Each row of a before or after table is a point. The points were changed in one or more steps. Then noise was added and the rows were shuffled. The steps act on how far a point lies along the listed directions, d1 being the first. Write out the steps. A step turns or swaps two directions, mirrors them in a line or flattens them onto one, adds a multiple of one to another, or multiplies one. Angles are multiples of 10 degrees, from the lower direction toward the higher: turns from -170 to 170, lines from 10 to 170 but not 90. Use the fewest steps. Two steps may share a direction if one is a turn and the other turns, adds or multiplies; they go together, in the order done. Otherwise the lowest direction goes first.

Directions:
(1): [-47  30]
(2): [30 47]
Before (8 x 2):
[[-18 -32]
 [  4  12]
 [ -7 -12]
 [-33 -52]
 [ 21  45]
 [-39   0]
 [ -5 -57]
 [  6 -10]]
After (8 x 2):
[[ -9  37]
 [-32   5]
 [-56 -16]
 [ 56  -2]
 [-58  12]
 [ 18   1]
 [-13   1]
 [-10  -4]]
Steps: turn d1 and d2 by 70 degrees

Directions:
(1): [ 39 -12 -27   1   5 -43]
(2): [-24 -49 -23 -11  24   9]
(3): [-14  -6   9  60  16 -14]
(4): [ 17  24 -39  15  22  36]
Before, 12 rows:
[[ 26  -7 -58  12  34   8]
 [ -7 -33 -35 -22  14   7]
 [ 14  -3 -35  12  16 -12]
 [ 42  11 -60 -10  21  11]
 [ 20  -8  30 -23 -26 -49]
 [ -8 -20  -7 -21  -2  11]
 [  5  -3 -29 -13  -7   3]
 [ 31 -18 -56 -19  23   2]
 [ 11   7 -21  -3   6  -6]
 [ 10 -36 -53  -9  40  -6]
 [ 34  31 -38  29  27  -7]
 [  3 -18  57 -46 -60 -34]]
After (12 x 6):
[[-18 -44 -29  -2  22  -2]
 [ 23 -31 -56 -43  18  -1]
 [ 24 -19  -6 -54 -10 -17]
 [ -4 -20 -31 -16  -4   1]
 [-13 -25  -6   2   5   7]
 [ 27  11 -30 -19  13 -13]
 [  9 -21  15 -45 -33  -1]
 [ 10 -15 -33 -10  10 -14]
 [  0 -53 -47  -9  41 -13]
 [ 14 -55 -54 -35  26  -4]
 [ 14 -30 -46 -10  27  -6]
 [  4  -9 -25 -19   6  -6]]
Steps: add -1 times d1 to d3; turn d2 and d3 by 40 degrees; multiply d4 by 0.4

Directions:
(1): [-23  -6   2  32 -54   8  14  -7   5 -12  14 -30]
(2): [-23  45   8 -11  -3  14 -16 -36 -26   3  26  14]
(3): [ -2  13 -60   3  10 -16   1  -6 -25 -26 -13 -22]
Before (9 x 12):
[[ -1  20 -16  -5   4 -14  -4  -1 -16 -16  -7  -2]
 [-17   3 -15   1 -14 -10   2  -5  -2 -11  11 -20]
 [ 16 -21  26  15 -18   4  11  24  19   1 -12 -10]
 [ 28 -33  17  -4  23  -6  -2  28  18   9 -21  11]
 [ -7   6  23   4  -7  11  -6 -21   5  10  16  16]
 [ -4 -14 -27   9   1 -10  10   4   0  -7 -11   0]
 [ 37 -24  15  -7  15  -7  -1  33  20  15 -16  23]
 [-21   6 -19   8 -19   8   6 -12 -13  -8   9  -9]
 [ -7  -1  13   6  -6  -5   7  -9  14   9  -4  -6]]
After, 9 rows:
[[ -4  -5  27  -1   1  -3   3  -8  23  19  -5   8]
 [ 13 -40  49  11 -14   7   3  21  33  14  -4   5]
 [ -6  31 -49  -1   6 -26   1  -6 -29 -32 -13 -18]
 [ -9  -7 -55   9   9 -15  12   3 -10 -23 -17  -9]
 [ -1   3  58  -4  -8  21  -8 -15  22  27  19  35]
 [ -9  10 -40 -12   9 -20   2  -3  -9 -19   1 -20]
 [ 24 -30  58   8 -16  10  11  28  32  17  -6   6]
 [ 23 -29  56   8 -24   8   3  29  33  23   3  20]
 [ -9  12 -44  -3  10  -3   1  -8 -23 -13  -4  -4]]
Steps: flatten d1 and d2 onto the line at 100 degrees; multiply d3 by 2.5

Directions:
(1): [-28   5 -25   7  -2  -2  19   8   7  -7  19 -33  36  55  12 -12 -30 -15
  38  -4]
(2): [  6  24  -8  60   4   3  12  21  -7  37 -20 -21  14   8 -26  41  22  18
  -4   7]
Before:
[[ -1   4 -13  14  -1   1   9  15   3  10   3 -17  19  16  -2   8   8  -4
    7   1]
 [ -5 -11   4  -9   0   1 -11  -9  -1  -9  -9   9   0 -10  10 -12 -17   0
  -10  -1]
 [ -6   1   2 -12   3  -9  -6 -12   6 -12   0   7  -2  -2   6 -18   0  -5
   -8   1]
 [-25   3 -15  -7  -4  -7  16  15   8 -14   6 -27  38  60   8 -19 -30 -16
   35  -3]
 [-19  -5 -14   1   2   2  19   3  14 -23   7 -12  24  34  18 -24 -24 -20
   22  -9]
 [  0  -7   8 -17   5   5  -7 -10  -1  -7  12  12  -6 -10   6  -9  -7   0
   -3   9]
 [ -4  -3   7   6   2  -3  -2  -7 -10  -3  -3  -2   2 -11  -1   4   8   1
   -4   3]
 [-23   2 -17  15 -12  -1  25   6  10  -4  11 -34  34  42   9   0 -17 -14
   24  -2]
 [ 12 -13  15 -21 -13  -1 -11  -8   2 -21  -4  21 -24 -29  11   7  -2   0
  -20  -5]
 [-28  36 -21  59   0   1  30  20   7  24   5 -55  48  57  -9  29  -9  16
   30  -4]
 [-25  -8  -8  -8  -4  -7  13  -1   6 -13  19  -6  19  25  14 -14 -33  -9
   15   7]]
After (11 x 20):
[[-24   0 -16 -10  -6  -9  17  12   9 -18   6 -24  36  59   8 -21 -32 -15
   32  -3]
 [-25  -3  -9  -1  -6  -5  15   5   3  -8  14 -11  19  29  10 -11 -30  -9
   13  10]
 [ 15  -5  11   3 -12   0  -4   2  -3  -8 -14   7 -16 -21   4  19   6   6
  -17  -1]
 [ -7   7   3   4   5  -9  -1  -7   4   0  -2   0   5   3   2  -8   6  -3
   -7   3]
 [ -3  -6   3   5   2   4  -6  -5  -4   2 -11   1   6  -6   2   1 -13   4
   -6  -1]
 [-29  10  -5  -5  -4   1  15  -5  12 -15  25 -27  29  39  15 -15 -26  -1
   25 -12]
 [-22  -7 -14  -4 -14  -1  19  -1  14 -13  18 -30  30  35  19  -9 -19 -16
   21  -5]
 [-20  -3 -16   9   2   2  23   7  16 -19   5 -16  25  37  21 -18 -24 -21
   21  -8]
 [ -6  -3   5   2   5  -4   0  -9 -11  -4  -5  -3   1 -12  -1   5   8   0
   -5   2]
 [ -3  -1 -10  -6  -1   1   3   7   2  -3  12  -9  14  12   6  -6   6  -6
    7   0]
 [ -1   0   4  -1   5   5   2  -4  -4   5   5   3  -2  -4   0   3  -5   4
   -2  13]]
Steps: flatten d1 and d2 onto the line at 170 degrees
